Rows are points. A path goes straight from each point to the next, and from the last back to the first. The post is the endless flat space through its rows: a point in 2 columns, a line in 3, a plane in 4, and so on, so that a path can go around it. How many times does the path go around the post? Going back the other way cancels.

Post (2 x 3)
[[ 43 -20  16]
 [-30 -23 -12]]
Path (23 x 3)
[[ 26 -68 -17]
 [-15 -72  29]
 [ 23   5  58]
 [ 73  35   6]
 [ 27 -14 -11]
 [ 38 -71 -23]
 [ 37 -30  -3]
 [  0 -56  17]
 [ 51 -19  48]
 [ 13  32  20]
 [-13  -5 -38]
 [ -9 -22 -24]
 [ 13 -53 -24]
 [  0 -49  62]
 [ 13 -28  22]
 [-28 -19  33]
 [  6  -5   9]
 [-35  12 -66]
 [-11 -71 -32]
 [ -4 -67  49]
 [ -5 -20  27]
 [-20  23 -14]
 [  7 -20 -27]]
Times around: 4

Post (8 x 9)
[[ 25  26  27  39 -59 -42   8 -35  -4]
 [  4 -40  -3 -36 -13  23  -7  52  41]
 [ 35 -67  -2 -19 -18 -23 -45  19  62]
 [  2  57 -13  39   0 -21 -48 -15  12]
 [ 17  60  47  48  29 -22 -56 -38  12]
 [ 28  12  -4   4   5  -6 -13 -33  34]
 [ -5   4   3 -80 -55   8  14 -12 -19]
 [-10  26   8 -27 -10 -40  24 -33 -33]]
Path (24 x 9)
[[ 55  25  41 -33   0 -14  24 -38  10]
 [ 43  32  26  -9 -85 -26 -26 -82  41]
 [ -8 -58 -14 -26   0 -33   4  -2  50]
 [ 36  -3 -16 -11 -28  23  16 -64  34]
 [ 41 -30  88  63 -64 -22 -32 -29  52]
 [  3  16  39  23  -2 -50  -1 -20  55]
 [-18 -34 -28 -35 -67 -25 -42 -40   5]
 [ 25 -78   2 -53 -29  -5  34 -39 -16]
 [-10   4 -35 -43  18 -51 -45  47 -43]
 [  8  34  11 -16  -4 -70 -40  -5  -7]
 [ -1  46   1   6 -47 -10  77 -14  34]
 [ 30  29   9 -48 -64  40 -39  34  11]
 [ 29  42   5  14 -35  31 -26  24  63]
 [  6  -6  -3 -33  17 -14  11 -34  48]
 [ 19 -62  39 -50 -47  -1  23 -14  72]
 [-13  37   7 -17 -19  17   4 -35   3]
 [ 34   6  27  39 -47 -62 -14 -65 -45]
 [ 73 -32  18 -14 -25   0 -48   2  41]
 [ 35  60  31  -2  17   6 -15 -50  17]
 [ -4   7 -43 -65 -26 -31  27  17   7]
 [ 37   6 -16 -26 -29 -49  -9   5  -5]
 [  9 -26  -2 -33 -13 -17 -23 -11 -20]
 [ 39 -46  46  18  -8 -20 -29 -30  30]
 [ 22 -17  -2 -71 -11 -17 -16   1 -50]]
Times around: 2

Post (17 x 18)
[[   4  -20  -23  -10  -93   -9   16   23  -24    8  -68    8   40  -26
   -15   12   28  -81]
 [ -39  -41  -49  -29  -87  -25    4  -15   11  -23   26   24   27   31
    47   10   -9  -53]
 [ -11  -38  -24  -69  -88    2    1   29  -47   -8  -16   37   35   37
   -23   28   16   -2]
 [  -7   10   25  -23   56    7   71  -27  -23    9   -8   -8  -15  -41
    15  -33  -70   33]
 [   0  -35    3  -42  -78    3   29  -31   -3   24  -21   21   -6   61
    29   15   13  -51]
 [  -8   22    0  -14  100  -23   22  -31    6   12  -13  -27  -16    4
     7   42  -45   19]
 [  28  -17   57  -17   49  -37   -3   18   39  -18   -5   -3   16  -12
     3  -47    5   46]
 [ -30   13   24   22   75  -32   23   -3  -24   17  -26    1  -24   43
    25  -52  -65   -1]
 [  25    3   31   32   51    2    5    7  -25  -13   34   45   39  -10
    55   -3    7   20]
 [ -20   39   64    5   27  -20    7   23   43   -6   22   51  -31   -6
    -8    4    0   33]
 [ -10   34   61  -19   44  -16   17   12   56    3    8   61   74    0
    47  -10  -16   33]
 [ -61  -39  -44   -9  -51   29   41   24   38   10   -4   22   19   42
    23   28   30   -6]
 [   5   -6  -34   -7 -106  -27   25  -16  -35   27   -6  -24   27   34
    22   16   -5    8]
 [ -15   32   14   17   49   46  -24  -37   11   -1  -34  -23    7   -2
     3  -20  -46   24]
 [ -31   31    1    2   78   -5   15  -35   11   45   20    4    3   -1
    -6  -51  -11   -7]
 [   5    0   36    5   42  -41   -8  -34    7   -7  -35   59   14  -37
    15  -17   14   89]
 [  10  -18    0   25   76   -5    4  -22   17   60    7   24  -10    0
    11  -19  -87   27]]
Path (16 x 18)
[[ -37   49   42   39  -43   58   61    2   56   11   32   32  -29  111
    19    2  -16    2]
 [ -30  -41   36   14   47    4   22   42   26    0  -18  -11   19   79
     0  -33  -15  -12]
 [ -16  -40   26    4  -29  -14    2   18  -32   14  -10   72   82   45
    83   -7  -32  -44]
 [ -19    5  -36  -17  -21  -14   -6   59    9   28  -24  -13   12  -27
   -34   -4  -45   14]
 [  -7  -16  -49   28    7  -45  -67  -12   24   12  -22   41  -50   65
    16  -10  -30   29]
 [  -1   10  -11  -17   -9    7  -13    9   69    8  -20   -3    6    0
   -57   40   58   -9]
 [ -66  -37    4  -31   35  -15    8   32   51  -22  -69   58  -74   26
   -19    2   11  -16]
 [  21    8   52  -35   30 -102   -8   16  -20  -12   19    9   45  -43
    31  -60  -26  -14]
 [   2   -6   20   -6  -46  -15   50  -66  -39   31    4  -38   -4  -44
     6  -41  -37    7]
 [ -13  -30  -29   20   12   27    8  -41  -33  -42  -15   57   18  -28
    14    9    6   26]
 [   6  -67  -46   17   -4   -9   51   21   57   19   23   18    8   27
    33  -26    2    2]
 [  43  -52  -17  -19   66  -53  -44  -20    0  -17   46  -12  -26   23
    65   -3  -16    5]
 [ -61   15   13   51  -29   12   -7    6   35   31  -14   23   38   19
    91    0   18  -44]
 [ -42  -94  -20   -6  -26   18  -41   -6   28    7   -2   16   19   48
    -8    0   -1    0]
 [ -66  -38   -9  -44   54  -25   23    3   18    6  -30    7  -66   45
    38   60    7  -16]
 [ -16   48  -22   43   14  -50   -8   34  -26  -60   63  -20   39   13
    73  -19   29  -44]]
Times around: 0

Post (17 x 18)
[[ 17  -5 -30 -21  25 -18 -10 -45   0  -3   4  -6 -24   0 -44 -39 -26 -31]
 [  5  36  39  60  16   2 -48 -68  -9   9   5   3 -27 -19 -30 -54 -32 -11]
 [  8  19  -9  32  29 -26  18 -20   8  11 -19 -49 -20 -24 -41 -24 -38   5]
 [-26 -21  36  -1   2 -34  37  37 -18 -30  19 -10  26 -20  14  10  19 -29]
 [  1  22  -4  -2  -2 -42   6 -45 -12  14  -6 -21  27  22  11   0 -48  13]
 [-43 -32   0  -4   6  57  18   6  -8   1  33  18  46 -53 -29  39  35   4]
 [-50 -26   7 -40 -33  56  43  -2  35  22  11 -10  66 -47 -18 -50  65  16]
 [  0   1  -4  55  49  -6   6 -12   5  34  -3  56 -30  19 -25 -72 -34  10]
 [-53   7  -9 -24  -8   6   0  63  15  15  43  26   4 -25  30  24  50 -16]
 [ 33 -24   5 -17  26 -20  -4  -5  51 -30 -16 -44  14 -12  37  20 -37   7]
 [-46   7   8 -23  -9  37   7  64 -34 -54  63  18  43 -11  14  -5  53  31]
 [-18   3   7  14  13 -36  -4 -46  39 -33 -35 -35 -20  33 -26  16 -44  -6]
 [ 33  17  13 -20   0 -11  46  -4  26 -29 -48 -29  -7  25  -6  24 -13 -26]
 [-17 -32  10 -21 -40  10  19  45  12 -12  74  -4  39  -4 -18  21   8  12]
 [-47   8   9 -28 -29  38  -9  68   8   4  29  44  68 -54 -39 -23  22   1]
 [ 39 -10   3  36  13 -54 -33 -40  28   2 -45 -33  12   8 -35 -11  19   8]
 [  6  -7 -41  33 -20   5 -18 -26 -14   8 -47 -27 -23  21   5 -17 -45  -6]]
Path (23 x 18)
[[ -33   -9   25  -30  -19   55   12   -4   27   34  -35   25   33    0
    25   27   57  -51]
 [   4  -62   39   68   28  -26   49  -22   -8   67  -22   39   35    1
  -101  -83    1   66]
 [  -3   24   13  -36  -51  -48   39    9   25  -29   15  -74   29  -42
    -5   70   -1   -3]
 [  19  -26  -21    2    7   44  -37  -13    3  -23    4   -4    8  -41
     6   19   37  -45]
 [   1  -44   -8  -17   14   26   36   13  -11   26    4   18    3  -16
    54  -49   53  -38]
 [ -35    4   40  -65  -21   21  -11  -46  -30  -47   -3   -3  102   -3
    36   -1   40    0]
 [  -2   -3  -29   11   13    1  -45   -5    1  -23  -18    0  -45  -11
   -54    5  -18  -16]
 [ -25   -2   49  -37  -34  -81   -3  -88   46   -9   47  -59   29    1
   -27  -32  -52  -10]
 [  17  -22  -38    0   32   31   39  -23    4   13    7   20    5   -4
    11  -30   95  -21]
 [   2    0  -10   18   31  -44   37   52   14   24    9  -44   30   23
    37   -8  -10   24]
 [  23  -37   17   38  -28   64    8  -33   21   61  -46  -31   21  -59
   -41  -26   29   17]
 [ -50  -11   13   -6  -99  -28    4    1  -70  -34   43  -12   22   11
   -21  -34   23   -7]
 [  33    5   54   89    1  -68   16  -35   56   29   -7  -35  -40   -5
    22 -104   -6    2]
 [ -56   41    3    2    0   -1   30  -64  -30   -3   49  -69   -8  -55
    11   45  -44  -70]
 [  -2   -6   10   13   -1   -7  -60  -88  -20  -16  -33  -73   -2  -23
   -68   43   47  -33]
 [ -61   17   54  -18  -67    6   17   52    3  -69   33  -56   45  -37
   -77  -36   32   21]
 [  -5   33    6   -1   -1  -19   35  -10  -21   10  -40   24   19    4
    -6  -14   12  -11]
 [  11   -9  -31   58   41   51  -36   -8   58  -12  -50   15  -69  -58
   -80  -27   63  -77]
 [ -16  -22    6  -44  -26    0  -11   23   79    4   22   -8   77   22
   -13   46   18    6]
 [  20   -6    6    6   18  -24   15    0   -8   21  -10    8    1   -2
    -6  -46   -2   -6]
 [   7    5   -8   31   26  -31   -6   55  -30  -35   14  -13    3  -21
    44   21  -80   31]
 [ -16  -31  -56   58   22  -13  -83   -6    3  -30   46    1   20  -14
   -52  -26   95   59]
 [ -16   68   73  105   53  -62  -29  -49   54  -14  -65  -10  -35    0
   -43  -26   16  -34]]
Times around: 5

Post (17 x 18)
[[ -13  -46  -33   19   14  -42    0   61  -34   14   13   21   30   -8
   -14   16  -21   40]
 [ -28  -28   25  -11  -10  -47    4  -40    9   18  -43   23    3   28
    24   30   46   37]
 [  -6   52   41   24    4  -42   -2   -5    3   -3  -30   -8   41  -14
   -25   44    7   23]
 [ -17  -16    1 -121   26    9    3   36    8   22  -26  -16  -15  -54
    31   25  -28   32]
 [ -56   -8  -16   33  -28   19  -48   10  -28   -1   -7  -36   51   41
   -22   49  -23  -26]
 [  39  -71   19    5   -4  -15  -25   33  -18   -7    0  -37  -14   31
   -65  -15   18  -60]
 [   1   15   33  -35   60   -6   63   81  -17    5   28   41   -4  -21
    27  -21    0  -20]
 [ -16  -30   15   18  -61   31   39  -23  -37  -46   12   13  -30   21
    -8   14   -7   15]
 [  -6  -38   40  -27  -11   35  -37   48  -42   -3   32   -4  -36  -92
   -23  -12   17  -21]
 [ -37  -38  -17  -17   43   -4  -28  -21   31  -12  -45   -5  -14  -22
   -23  -23   12   -1]
 [   5   -3  -37  -24   -4   -6   14   53  -11   10   13   64  -20  -14
    19  -43   -9    1]
 [  21  -69  -28   12  -12   10   41    8   -4   -1   12   -3  -27    4
     0   13   19   -2]
 [ -24    3  -30  -59  -25  -16   23   19  -74   -2  -37   38   31  -24
    22   64  -20    2]
 [  -5  -55  -17   16  -25   -7  -29   22  -45   -5  -66    4   45  -12
    -8    1   40   47]
 [ -10  -36  -26  -11  -20  -19    4   59   11  -59    9   -4  -43   11
   -11  -53   44  -15]
 [ -22  -10  -30  -50   24  -40  -22    3   19    2   27  -36   64   15
   -17    0   20    7]
 [ -48    4  -39   -7  -16   24  -43   14  -34    7   13   -7    6   21
   -40   23   21   31]]
Path (25 x 18)
[[  -9  -28  -66  -69  -52  -34  -34   54  -10   14  -30   13    7   34
    26  -35    5  -13]
 [  42   44   46   45  -49  -84  -18    3  -44   10   86   40   46   33
  -107  -37   56  -26]
 [ -50  -35   16  -85    4   65  -18   15  -76   34  -10    3   62   28
    -1   50  -23   38]
 [ -41    0  -62  -74   25   -4  -14    6    5  -43   -1   21   32    3
    -1  -25  -19  -50]
 [  60    4   12  -35   52  -31  -15   24   13   -8  -65  -12   31  -45
   -15  -32    4   58]
 [ -62  -57  -54   12   -9    0  -10   57  -30  -50  -61  -63  -13    1
   -17   29  -37   29]
 [ -13  -35   34  -54    3   52  -13  -28   -1   60   -6  -58   21  -29
     2   11   29   25]
 [ -37  -66   -5  -19  -42   27    6    6    6    6    4  -47   21  -61
    -4   48   18    8]
 [  10  -15    3   -4   38  -16    5   56    3   17  -53   33  -26   26
   -16   60   -7    7]
 [   6    3   29   -8   27  -15   -1   17   23  -39    8   -6  -13  -17
   -51   10  -21    8]
 [ -56  -47  -12  -38   24  -10   -3   24  -29  -31  -28   32    9    2
   -34  -38   10   16]
 [ -22   -3   30  -35   29   27   52   35  -17   42   21   -4  -18   26
   -14   -4   44  -10]
 [ -28  -36   12   35   32  -16   27  -24   -9  -15    9   -9   66   12
    -6  -27  -15   12]
 [  71  -15  -16   50  -38    1  -37   10  -74   58   11  -30    2   36
   -62   31   -2   24]
 [   8   -9   -8    6   39  -20   14   31    5   -6  -17  -23  -27    8
   -58  -16   -5   27]
 [ -44  -36   41  -91   28   10   50  -14   21   49   18    6   27   32
    30    4   30   -6]
 [ -15  -21  -75  -87  -19   -7  -32   72    1  -18   22    9  -13  -22
   -20  -32   14  -27]
 [   4  -35   23   56   78  -45  -26   29   22   31  -15   39   -2  -62
   -28   39    1   55]
 [  33  -12  -87   12  -31  -36  -43    1  -39   44    4   36   34  -20
   -13   11    9   27]
 [ -38   -8   25    5   10  -13  -42    7   36  -19   31  -57   36  -16
    -6  -53  -68  -41]
 [  28    0  -43  -16  -18  -24   55   63  -13  -23   22  -14  -10   30
   -57  -33   46   42]
 [  15    6   -6  -13   20   -8   70   11   48  -30  -39  -15   17  -16
   -31   -6   59   24]
 [  12  -31   29  -21   35    2  -19   12    2  -14  -25   14   19  -11
   -42   10  -15   76]
 [  69  -48  -13  -16  -22  -31   -7   35  -59   35  -61   60  -35  -11
    -6   27    6   41]
 [  49   13  -28   -2   22  -51    7    3   -8    9   44   10   40    4
   -47  -28   17    8]]
Times around: 3

Post (17 x 18)
[[-15  -5  -1   0  21  21  15  -2 -14 -45   8 -19 -24  26 -16  28 -21 -56]
 [ -5  27  -2  15 -16  24  46  24  24  28  -5   6 -46  -7 -15   3  46  41]
 [-51  -5 -41  17 -24  10  23   7 -10 -51 -11 -18 -10 -17  -3  35  20  29]
 [-22 -20 -19  35 -27  11  31 -19 -15  30 -40 -47  15  -2  17  59  17 -17]
 [-21  18 -59  29  35  15 -19  12  59 -29 -34  19  31  -8 -11  13  25   8]
 [ 15 -22  -6  -3  -8  20   5   6  14  15  22 -38   5   9  18   4  -2   3]
 [ 30  56 -21   5 -33  20 -17  80  -3   2   1  78  64  24  34  -5  38 -11]
 [ 26  36  39  12  12  20  20  27  -3 -28  -7 -70  -6   0 -38 -60 -30 -47]
 [-45 -11   7  28  42  -2  -4   4 -20   6  44  -3  11  35 -15  -8  -5   2]
 [-42   4  -3   2   4  13 -52 -23 -21 -12 -12  47   2 -18   3   9 -18   5]
 [ 44 -59  95  96 -83 -16  13  46  56 -30 -20  33 -34 -37  13 -70 -58  46]
 [ 28  11 -50  21   8 -51  14 -38   0 -12  -6  -1  14  -2   5  24  21  17]
 [ 25  -1  10  15  58  45 -12 -12 -29 -14 -22  13  44  24  51 -29  79  -6]
 [ 31   9 -71  45 -28  22  43 -31 -37   5 -44 -38  -2  27  45  24 -37   7]
 [ 46  16 -42  61  31  30 -19  18 -10  -8 -18 -39 -23  17 -51  -8  42   9]
 [ -8  23 -36 -18   0 -21 -41  35  35 -29 -54  33   8  53 -12  -7  35  19]
 [ 31  17  67  18 -15  53  13  27  15 -34 -19  -6  13  -2 -23  -2 -15  37]]
Path (24 x 18)
[[ 45 -25   5   1 -34 -15  35  -1  -2  33 -15  61  20  54  26  22   8  70]
 [ 20  72   9  38   4  70  31  80  20  35 -35  33  60   4   2  13 -50 -14]
 [ -2  18 -70  40  24 -17 -45  23  -8 -43  24 -33 -59   1 -68  47  29  38]
 [ 38  76 -50  45 -11  33  -1  -1  -2 -28 -32  31  -4 -57  -6   7  55  27]
 [ -8 -32  95  54 -44  51  66 -36  -8 -11 -30 -67  36  21 -11  -3  -4  33]
 [ 26  -7 -36   8 -39 -16 -12   8  -3  70 -38 -22  -2  20   4 -44  23   8]
 [ -7 -17 -56 -51  12   8  81   9 -20 -38 -17 -23 -26   4  41 -13  41 -28]
 [-27 -39 -27  38  49   0  25  23  13  16  26  45  34 -11  10 -29  12  51]
 [-14   0  32 -29  14 -63  64   8  56 -33  26  52  19  -5  46 -43   6  11]
 [-44  22  -6  15  18 -13 -41  27   7 -50 -25 -26  15 -35 -45   9  -9  21]
 [-43  54 -25 -41  19  16   8  54  48  -3 -53   7  17 -65   1 -15  37 -20]
 [ 44   0  25 -16  20  70 -12  16 -30  -5 -32 -20  -4  11  -6 -32  -7 -20]
 [-29   3 -42  38  42  61  -5  59 -50 -32 -25 -11   2  30  21 -12 -14 -48]
 [ -6  13 -21   8  31 -43   0  23 -33 -50  83  21  30  16   4  15  47  37]
 [ 40  55   8  27  51  60 -18  -3  92  43 -31  21   7  68 -18  17   4  19]
 [ 46  24 -48  50 -16  46   7   6  19 -44 -22   7  11  12   5   4  20  17]
 [-18  14   5 -84 -31  33   5   2 -26 -55 -12  23 -66  97 -45  -2   7   7]
 [ 52 -36  32  18  42  32  44 -12 -20  65 -17   5  -2  62  -8  22  -9 -35]
 [ 10   5  -6  23  75 121 -21   5  -2 -26 -42  -6  74   3  23  35  12   0]
 [  2  40 -36 -39  24  11  25  23  -7 -25  29 -28   0  37 -17  67  33  24]
 [ 62  61  24  -4   7 -17 -64  45 -15 -27  -8 -16  -6 -13 -83 -16 -24  -5]
 [-15 -53  -3  51 -35  65  29  47   8 -21  22 -47  24  20  93  68  -7 -24]
 [  5 -14 -27  72  25  -8  -6  -6  51 -27 -30 -14  53  32  34 -35  34  21]
 [ 27  14 -29  40 -19 -12  15  46  44  18 -12 -50  48  58 -51   4 -28 -34]]
Times around: 3

Post (17 x 18)
[[-21  56  28  10  66  51  -3  -4 -40  63 -26  -7 -79  32 -31  -2 -12 -17]
 [  5  -9 -39 -10 -20  40  17 -26   4  -6 -32  16 -20   0   6  -9 -13   8]
 [-15   3  -2  24  21  21  12  -2 -62   0  28 -37   9  17   7  29  -1  19]
 [-17  13 -18  21 -24  31  15 -48   8  29   2  14  14  52  -3  14  20 -11]
 [ 22 -30 -12  32 -22  29  -3   1  32  35   9  -3 -26 -63 -29  -4  58 -15]
 [ 28  29  -3  31  -6  73   2  20 -56  16  41  13 -13 -32 -30   2 -44   1]
 [ 13  48  24 -10  10  69   6   6 -39  34  -9   1  41 -18  -5 -23 -22  -2]
 [ 17 -35 -16  25 -35  22 -30 -11  42  59  21 -32  26   1   7 -24 -30  23]
 [ 33 -66   3 -19 -17  14  26 -11  19   6  29  18   2  -6  22  -2  17 -24]
 [-20 -24 -46   8  -1  14  -7 -13 -56  27   7  41   6  -2 -24  20 -30   5]
 [-49   8   6  16  31  32   9  29  13   8  58   6 -39  16  28  53 -12 -25]
 [ 30  -3 -74  12 -44 -18  -9   3 -12  35  42   1  40  -3  19  61 -43   0]
 [ -2 -60 -63 -29 -67 -48  13   6  55  12  37   6  17  13 -28  -8  34  32]
 [-12  66   3  -3  55  37   2 -41 -47 -20  -7  19 -49 -10  -6 -37 -74 -76]
 [ 12  -7   0  33 -31  28  49 -38  13  16  -2   0  -2 -68 -23   9 -14 -17]
 [-14 -15  12  27 -39 -43  -3 -26 -41  -7  17  32 -39  -2  15  95  21  11]
 [ 27 -40 -35  27  -7  21  -8  -2  55  41 -24   9  70  60 -58 -22  51  89]]
Path (29 x 18)
[[  17 -104   38   22  -40   47   -4    6  -45   38   88   -9  -15    6
     1   59   99   22]
 [ -16   16   43  -22  -19   51  -24  -10  -22  106  -27   18  -42  -23
   -39  -28   64   -1]
 [   0   19   38   45   53    3  -69  -58  -66   27  -33  -41  -38  -27
    28  -40   -8    4]
 [ -36   10  -43   34  -16   64  -31   64  -29   52   48  -23   -9  -36
    11   -5  -33    9]
 [ -15  -13   26   10    3   -1   31   12  -34   -1   48  -19   12  -28
     6   48  -10  -58]
 [   1  -89  -15  -60  -23  -17    6   43   71   -8  -32   29   11  -17
    17   64   53   33]
 [   3   -2    9   -1   -2  -13  -17   39   -6   13   19  -29  -10   13
   -41    6   -8   31]
 [ -16  -67   37   10  -49   34   31   -6   23   37  -15   27   19    1
   -17  -22   21   39]
 [  47   20  -35   78  -31   70  -22  -24  -54   50  -42  -26   26   -4
   -33  -14  -22   76]
 [  16    3  -36   21  -66   95   55   26  -21   43   35   15    0  -54
     7   37  -26   51]
 [ -20   42   37   12  -52   57  -17  -48   -7   47   26   46  -35   -7
   -37  -30    3  -34]
 [ -12  -22  -32  -37  -88  -16  -42   52   70   88   42   -7  -26   42
    10   65   31   17]
 [ -75   37   -8   19    3   27  -11    9  -57  -32   36  -30  -96   21
   -14    8  -21  -17]
 [ -30   -5  -75   41   -5   25   25   -2   -7   34  -17   21   41   50
   -34  -11   -7   11]
 [  29   12   69   75   41   17  -29   18  -13  -73   59   -6   11    0
    -1  -17  -13   68]
 [  25  -13  -56  -50   10   62   34   29   -2   75   52  -31    2    9
    29   34   12   17]
 [  11    6   67   13  -27   24   32  -54   30  -15  -14   39  -18  -14
   -19   14    0    9]
 [   7   43   20  -32  -33   69   -9   -3   -8  -14   34   51   18   55
   -38  -73  -25  -18]
 [  -8   17   -2  -16   31   49  -14    3  -26   19  -27   47   11   56
   -34  -74  -17  -38]
 [  25    1  -57   46   19  -35  -20  -22  -35   44    3   -8   61    6
    -6   23   31    2]
 [ -18   -5   53   30   27   -7   52  -72  -24   25   42   25  -54  -18
   -29  -39  -54  -20]
 [  33   29  -41   31  -22   26    0   47   33   33   23   13    3   47
   -24   14   -2   27]
 [ -36    9   11   -8    3  -43   20  -16   18   11   31  -29  -24   45
     7    3   16  -69]
 [   9  -10   17   -3    4   56   19  -27  -24   14   -4  -47    9  -22
   -22   -6  -11    0]
 [   8  -36  -20   11  -11   51   27  -33   -1   65  -22  -32  -23  -27
   -29   36   12   52]
 [  20  -23  -19   31  -12   26   -3    3  -66   46   74  -10  -14  -41
    22   48  -14   12]
 [   4   44  -69   36  -46   69  -15  -12    8  106  -28   39   77   13
   -14   29   47    1]
 [   5   36  -12   14   30   34   18   18  -74    5   -3  -47  -45   55
   -23  -24   -8   11]
 [  22   29   16  -10    4   19    9  -12  -87   -1  -12  -21  -60   -4
   -20   22  -53  -41]]
Times around: 0
